Each wall is flat, endless, passes through zero and stands at right angles to its row. A trip goes straight from one point to another. Which walls does it cross, in order?

Walls:
(1): 90 102
(2): 15 -12
(3): -13 -13
(4): 29 -39
(5): -45 0
(6): -40 -5
(7): 12 -25
(8): 47 -15
Trips:
-5 -23 to -17 8 -> 8, 2, 4, 7
17 -10 to 4 24 -> 7, 4, 2, 8
-73 -5 to -51 5 -> none

Walls:
(1): 45 -34 46 -33 -22 -21 22 0 17
(2): 14 4 -85 -61 -9 134 69 53 -10
(3): 3 48 -18 -33 -17 -50 39 -6 8
(4): 16 16 -45 2 -14 -55 -44 -73 -16
(5): 18 8 24 -26 -25 -9 -4 16 -16
(6): -9 87 -30 56 44 60 -19 -105 11
(7): -39 25 10 -25 42 1 74 -6 26
(8): 24 -26 18 32 -3 -19 -44 -74 -54
(9): -18 7 -64 12 -95 41 12 5 -21
(10): 43 -18 31 -4 44 -61 15 -11 30
Trips:
-44 -5 51 -7 3 2 -42 46 -2 to -2 -56 -11 -26 -33 32 -20 11 58 -> 1, 2, 9, 5
-87 95 44 -7 -15 2 58 -27 29 to -6 -18 -31 17 -14 0 -75 -10 -2 -> 4, 8, 7, 3
2 -73 -70 32 -84 44 22 -8 -12 to 2 27 -4 41 -54 39 39 -15 9 -> 4, 6, 8, 3, 7

Walls:
(1): 16 -29 -20 -27 -38 12 15 28 0 -42 -36 30 2 18 -32 -49 37 16
(2): -1 3 52 -24 -56 -36 -32 -37 -60 32 -1 -12 -103 37 -15 -6 -45 26
(3): -45 -19 32 38 -31 51 2 15 1 27 12 -10 9 4 -67 -69 -7 28
(4): 25 3 -40 -12 -45 -69 -31 32 75 -17 57 -43 35 74 15 -41 -5 -1
(5): 5 0 -25 5 -30 -8 -63 -36 23 -45 -10 4 24 -20 12 37 -8 28
(6): -56 3 -12 -16 41 62 17 60 -25 -44 46 30 12 58 -24 89 28 46
(7): -14 78 -70 -55 -1 -27 -4 26 19 13 24 -2 -37 -16 7 55 -4 10
(8): -11 -16 -36 -3 -32 -42 44 -59 -5 16 3 -12 9 46 -51 -27 -50 4
(9): 75 12 -15 53 3 3 -67 93 -11 -66 15 32 50 31 46 -22 -64 38
(10): -6 -47 -63 92 44 44 12 -91 17 -38 20 -1 -48 -19 -12 -8 88 -30
(11): -27 -2 -41 33 -18 -32 7 -19 29 10 19 21 70 23 -12 80 35 42
Trips:
-19 -40 26 -29 -4 12 -27 33 -72 -17 57 -67 100 12 -56 -53 -49 -7 to -16 -34 41 43 -33 -57 1 91 46 2 -58 -59 -5 -4 -44 -11 12 -31 -> 6, 8
-37 5 -38 -13 50 11 -40 -2 -52 24 -7 -31 -15 30 12 -4 35 -30 to 29 -43 71 54 69 23 -2 -54 7 23 53 1 -25 -8 -15 6 -51 -19 -> 7, 3, 6, 8
16 -12 15 -64 15 23 -22 -56 71 51 46 -6 16 13 26 -65 -3 57 to -15 -36 -29 -1 29 -9 3 -92 40 -20 31 56 -48 34 27 -6 -8 -13 -> 10, 3, 11
2 -54 -42 96 53 37 -73 -34 22 -8 2 -66 30 -50 -33 -23 -52 35 to -2 -17 -13 51 -35 -41 0 -31 -25 110 26 98 -8 27 -7 8 13 9 -> 2, 9, 5

Walls:
(1): -62 5 -34 -105 56 -51 -46 1 -52 3 -22 26 -78 -2 58 2 49 -11 -49 -1 -2
 -51 37 6 -14 -43 -28 -28 13 -48 -70 12 34 46 94 22 -11 -32 70 22 48 22
 2 14 -57 -7 88 5
(2): -76 46 -25 21 13 7 -22 95 13 25 -11 30 -25 77 43 -33 35 22 -49 36 -75
 -20 -99 -67 -3 14 4 37 -5 18 -18 -10 32 -23 -10 48 -9 -36 -24 40 21 -1
 -4 -27 -20 32 -23 -44
(3): 38 -19 5 -8 -22 2 83 -53 42 -35 -60 -49 51 51 33 43 28 -63 -83 -25 20 31
 -67 -3 43 48 80 -78 -74 -9 -42 -21 62 55 -7 40 21 -52 -4 -6 -9 -6 -14
 -37 6 22 -5 11
(4): 25 74 -23 -16 -12 -83 -10 27 -18 45 80 23 -17 43 59 -51 -9 -47 40 46 12
 35 -24 24 -25 -39 41 30 -42 17 14 -4 -9 -66 13 -1 -11 0 15 35 43 11 57
 31 3 57 -23 -82
(5): 2 26 -5 -2 -10 -22 18 -46 4 -29 51 13 -16 -15 -28 -47 30 2 12 26 39 37
 29 1 44 42 -50 36 -12 -36 -47 -14 48 -51 -31 -38 -46 24 34 -29 -36 -5
 41 32 -41 -23 -17 50
(6): 49 38 32 -19 -55 82 17 -5 44 -4 21 -17 27 16 -40 14 72 -15 70 38 11 -5
 -26 3 -4 -26 1 -9 57 28 10 3 -54 17 75 -12 -49 23 -37 -74 -2 -79 -48 23
 -32 -79 20 -16
Trips:
-13 72 -1 84 -29 0 36 -19 0 -32 -22 2 1 -8 6 -34 -23 38 39 42 4 -41 19
 -72 -74 24 -6 0 -27 8 -13 -4 -49 38 12 19 43 -24 24 21 21 -49 -17 -56
 -54 -18 -62 8 to 30 55 -9 34 -20 -25 56 86 23 -62 -10 -36 0 12 -6 20 7 97 80 -15 -46 -44
 -69 -38 28 -24 -30 -90 12 34 -19 38 11 11 -18 18 -32 48 8 3 56 -11 8 20
 -34 -8 -87 -12 -> 4
-34 -45 4 7 17 20 -11 -51 81 36 7 -4 17 -73 -61 8 46 -27 54 8 -23 37 -6
 -30 -22 30 23 -10 55 63 22 -16 2 63 3 37 -55 -53 -8 -44 -70 -64 -23 18
 -48 -30 -6 -102 to -23 -9 -5 59 -34 10 14 -9 -106 24 -6 7 -2 -70 -21 10 -37 -12 89 103 -59
 25 81 -16 -7 19 -39 -46 -69 38 -3 -61 74 -20 -27 -39 -45 -54 -21 80 13
 78 -38 -21 -47 -43 -35 -24 -> 3, 5, 6, 4
-20 3 1 -77 12 -45 5 -64 59 -61 -10 -47 -9 53 -50 11 -22 -22 -46 47 49
 67 -41 55 10 42 0 -8 -10 69 -41 5 3 -24 -48 30 16 65 29 -36 -16 -43 67
 -8 15 26 -59 38 to 11 25 -81 19 -8 1 -36 -18 -6 13 26 -19 -8 62 31 -2 29 -28 -59 -23 24 8
 -22 -8 -18 -17 9 -13 29 -20 -32 -4 70 47 -6 6 -57 17 10 -43 -26 -32 60
 22 -21 -6 76 -34 -> 1, 2, 6
